Each row of a before or after table is a point. One or more steps were done to the points. Then noise was added and the rows were shuffled. The steps act on columns, c1 being the first. Write out the steps. A step turns or swaps two columns, mirrors them in a line or flattens them onto one, adds a multiple of one to another, or multiplies or shifts one. Angles are multiples of 10 degrees, from the lower column toward the higher: turns from -170 to 170, lines from 10 to 170 but not 90. Use the fewest steps. Two steps may share a column if one is a turn and the other turns, adds or multiplies; they go together, in the order done. Otherwise the lowest column goes first.

Before (8 x 2):
-0.20,-0.28
-0.12,-0.19
+0.86,+0.08
+0.68,+0.22
-0.10,-0.07
+0.23,+0.05
+0.32,-0.38
-0.85,-0.58
After (8 x 2):
-0.03,+0.08
+0.07,-0.27
+0.08,-0.41
+0.04,-0.04
+0.05,-0.38
+0.00,+0.06
+0.01,-0.07
+0.04,-0.16
Steps: flatten c1 and c2 onto the line at 100 degrees

Before (12 x 4):
-0.02,+0.00,-0.03,+0.49
-0.29,+0.12,+0.26,-0.43
+0.43,+0.63,-0.63,+0.18
+0.14,+0.17,+0.46,+0.10
-0.20,+0.89,+0.20,+0.01
-0.39,+0.68,+0.19,-0.30
-0.04,+0.55,-0.29,+0.36
+0.54,+0.47,-0.40,-0.47
-0.34,-0.35,+0.56,-0.51
+0.50,+0.41,-0.52,-0.70
-0.21,-0.20,+0.36,-0.46
+0.42,-0.37,-0.66,+0.69
After (12 x 4):
-0.24,+0.45,-0.56,+0.57
+0.51,-0.16,+0.30,-0.29
+0.76,+0.13,-0.31,+0.22
-0.49,-0.32,+0.67,-0.68
-0.06,+0.18,-0.42,+0.42
+0.24,-0.66,-0.65,-0.51
+0.00,+0.06,+0.49,+0.00
+0.24,+0.23,-0.42,+0.28
+0.45,-0.61,+0.18,-0.68
+0.15,-0.16,+0.08,+0.48
+0.28,-0.65,-0.42,-0.46
+0.90,-0.18,+0.01,+0.20
Steps: turn c1 and c2 by -110 degrees; swap c3 and c4

Before (13 x 8):
+0.16,-0.29,+0.18,+0.07,+1.06,-0.08,-0.04,+0.24
+0.07,-0.25,+0.19,-0.33,-0.32,-0.12,+0.31,+0.34
+0.55,+0.06,+0.15,-0.02,+0.14,-0.73,+0.09,+0.37
+0.25,+0.08,-0.35,-0.06,-0.10,+1.52,+0.21,-0.02
+0.17,+0.00,-0.05,-0.77,+0.04,-0.59,+0.04,+0.36
+0.22,-0.02,-0.16,+0.20,-0.36,-0.54,+0.37,+0.37
-0.10,+1.14,+0.55,-0.19,-0.27,-0.50,-0.07,-0.17
+0.58,-0.47,+0.16,-0.53,-0.25,-0.08,-0.10,+0.39
+0.22,-0.19,-0.60,-0.23,-0.17,-0.29,+0.59,+0.09
-0.23,-0.26,+0.26,+0.16,-0.22,+0.21,+0.39,+0.19
+0.42,+1.00,+0.25,-0.12,+0.15,+1.09,+0.61,+0.34
-0.08,+0.49,+0.24,-0.40,+0.35,+0.00,+0.84,-1.46
+0.47,+0.44,+0.08,+0.18,+0.06,-0.13,+0.36,+0.15
After (13 x 8):
+0.11,+0.35,-0.60,-0.12,-0.77,+0.38,+0.46,-0.30
-0.23,-1.06,+0.58,-0.01,-0.57,+0.50,+0.37,+0.21
+0.42,-0.31,+0.08,+0.21,-0.53,+0.08,+0.41,-0.29
+0.38,+0.35,+0.18,-0.47,-1.55,+0.26,-0.38,-0.36
+0.55,-0.06,+0.15,+0.26,-0.47,+0.71,-0.01,-0.39
-0.08,+0.30,+0.19,-0.24,-0.94,+0.25,+0.02,-0.41
+0.21,-0.04,-0.07,-0.53,-0.16,+0.81,-0.07,-0.36
+0.39,-0.78,+0.24,-0.48,-0.24,-0.98,+0.76,-0.59
+0.15,+0.01,-0.36,-0.59,-0.63,-1.39,+0.21,-0.06
+0.08,-0.04,+0.25,-0.39,+1.05,+0.13,+1.37,+1.09
-0.32,+0.32,+0.25,+0.08,-0.21,-0.25,+0.19,-0.26
+0.00,+0.10,-0.15,+0.40,-1.28,+0.45,+0.24,-0.46
+0.63,+0.23,+0.16,+0.10,+2.53,+0.05,-0.22,-0.21
Steps: turn c1 and c5 by -30 degrees; multiply c5 by 3; turn c7 and c8 by -160 degrees; turn c2 and c7 by 160 degrees; mirror c4 and c6 in the line at 170 degrees

Before (8 x 9):
-0.25,-0.46,+0.32,+0.11,+0.32,-0.19,-0.37,+0.70,-0.06
-0.57,-0.22,+0.52,+0.50,-0.11,+0.26,-0.34,+0.52,+0.70
-0.64,-0.45,+0.13,+0.16,-0.08,-0.30,+0.57,+0.65,+0.15
+0.20,-0.65,+0.75,-0.84,+0.01,+0.49,+0.01,+0.57,-0.16
+0.21,+0.22,+0.30,+0.95,+0.37,+0.33,+0.03,-0.25,-0.20
-0.23,-0.10,+0.35,+0.26,+0.45,-0.35,-0.02,-0.29,+0.05
-0.14,+0.42,+0.06,-0.71,-1.19,-0.13,-0.40,+0.59,+0.37
-0.36,+0.17,-0.56,+0.21,-0.05,+0.42,-0.01,-0.66,+0.00
After (8 x 9):
-0.09,+0.28,-0.30,-0.89,+0.29,+0.37,-0.21,+0.31,+0.09
+0.29,+0.39,+0.59,+0.83,-0.04,-1.21,+0.40,+0.07,+0.25
-0.01,-0.57,+0.76,-0.13,-0.22,+0.34,+0.34,+0.31,+0.25
+0.14,-0.22,-0.37,-0.20,-0.39,+0.45,-0.11,+0.34,+0.09
-0.41,-0.50,+0.57,+0.65,+0.48,+0.01,+0.37,+0.82,-0.43
+0.40,+0.00,-0.64,-0.26,+0.43,-0.13,-0.01,-0.52,+0.03
+0.41,-0.32,+0.48,-0.07,+0.22,-0.09,-0.32,+0.50,+0.85
+0.41,-0.62,+0.66,-0.09,-0.24,-0.12,-0.52,+0.07,-0.27
Steps: mirror c1 and c2 in the line at 80 degrees; swap c3 and c8; turn c4 and c9 by -150 degrees; turn c7 and c9 by -140 degrees; swap c5 and c6

Before (8 x 12):
-0.87,+0.46,-0.70,-0.19,+0.36,+0.63,+0.48,+0.42,-0.80,+0.47,-0.46,-0.09
-0.31,+0.66,+0.62,-0.20,-0.49,+0.27,+0.65,+0.20,-0.88,+0.65,-0.25,-0.21
-0.35,-0.27,-0.69,+0.47,-0.04,-0.06,+0.40,+0.30,-0.12,+0.18,-0.10,-0.20
-0.73,-0.05,-0.28,+0.77,-0.71,-0.63,-0.38,+0.73,-0.20,+0.48,+0.06,-0.23
-0.12,+0.58,-0.42,+0.95,-0.15,+0.95,+0.62,-0.37,+0.85,+0.44,-0.12,-0.53
+0.08,+0.69,-0.29,+0.55,+0.53,+0.23,+0.01,+0.40,-0.43,+0.62,+0.29,-0.38
+0.43,+0.71,-0.78,-0.31,+0.03,+0.93,-0.28,+0.38,-0.21,-0.44,-0.01,-1.05
-0.19,+0.45,-0.56,+0.45,+0.87,+0.53,+0.22,-0.08,-0.09,+0.30,-0.62,-0.24
After (8 x 12):
+0.13,+0.40,-0.61,+0.71,-0.07,+0.04,+0.18,+0.50,-0.03,+0.17,+0.34,-0.23
+0.16,+0.65,+0.34,+0.81,+0.40,+0.42,-0.24,+0.28,-0.29,+0.71,-0.22,-0.20
-0.22,+1.10,+0.05,-0.09,+0.13,+1.24,-0.45,+0.20,-0.13,-0.42,-0.41,-0.67
-0.49,+0.76,+0.04,+0.36,+0.79,+0.56,+0.19,+0.09,-0.05,+0.47,+0.53,-0.06
-0.02,+0.75,+0.21,+0.71,-0.18,+1.15,+0.67,-0.02,+0.57,+0.33,+0.11,-0.11
-0.07,-0.05,+0.98,-0.08,-0.57,+0.33,+0.49,+0.40,-0.56,+0.67,+0.42,-0.13
+0.02,+0.83,-0.14,+0.18,+0.29,+0.59,+0.14,+0.58,-0.65,+0.48,+1.02,+0.14
+0.38,+0.22,-0.22,+1.30,-0.79,-0.47,-0.77,+0.48,-0.18,+0.32,+0.65,-0.41
Steps: turn c1 and c11 by -120 degrees; turn c2 and c3 by 50 degrees; add 0.7 times c8 to c4; turn c7 and c8 by 30 degrees; turn c5 and c10 by 10 degrees; turn c6 and c12 by 20 degrees; multiply c9 by 0.7
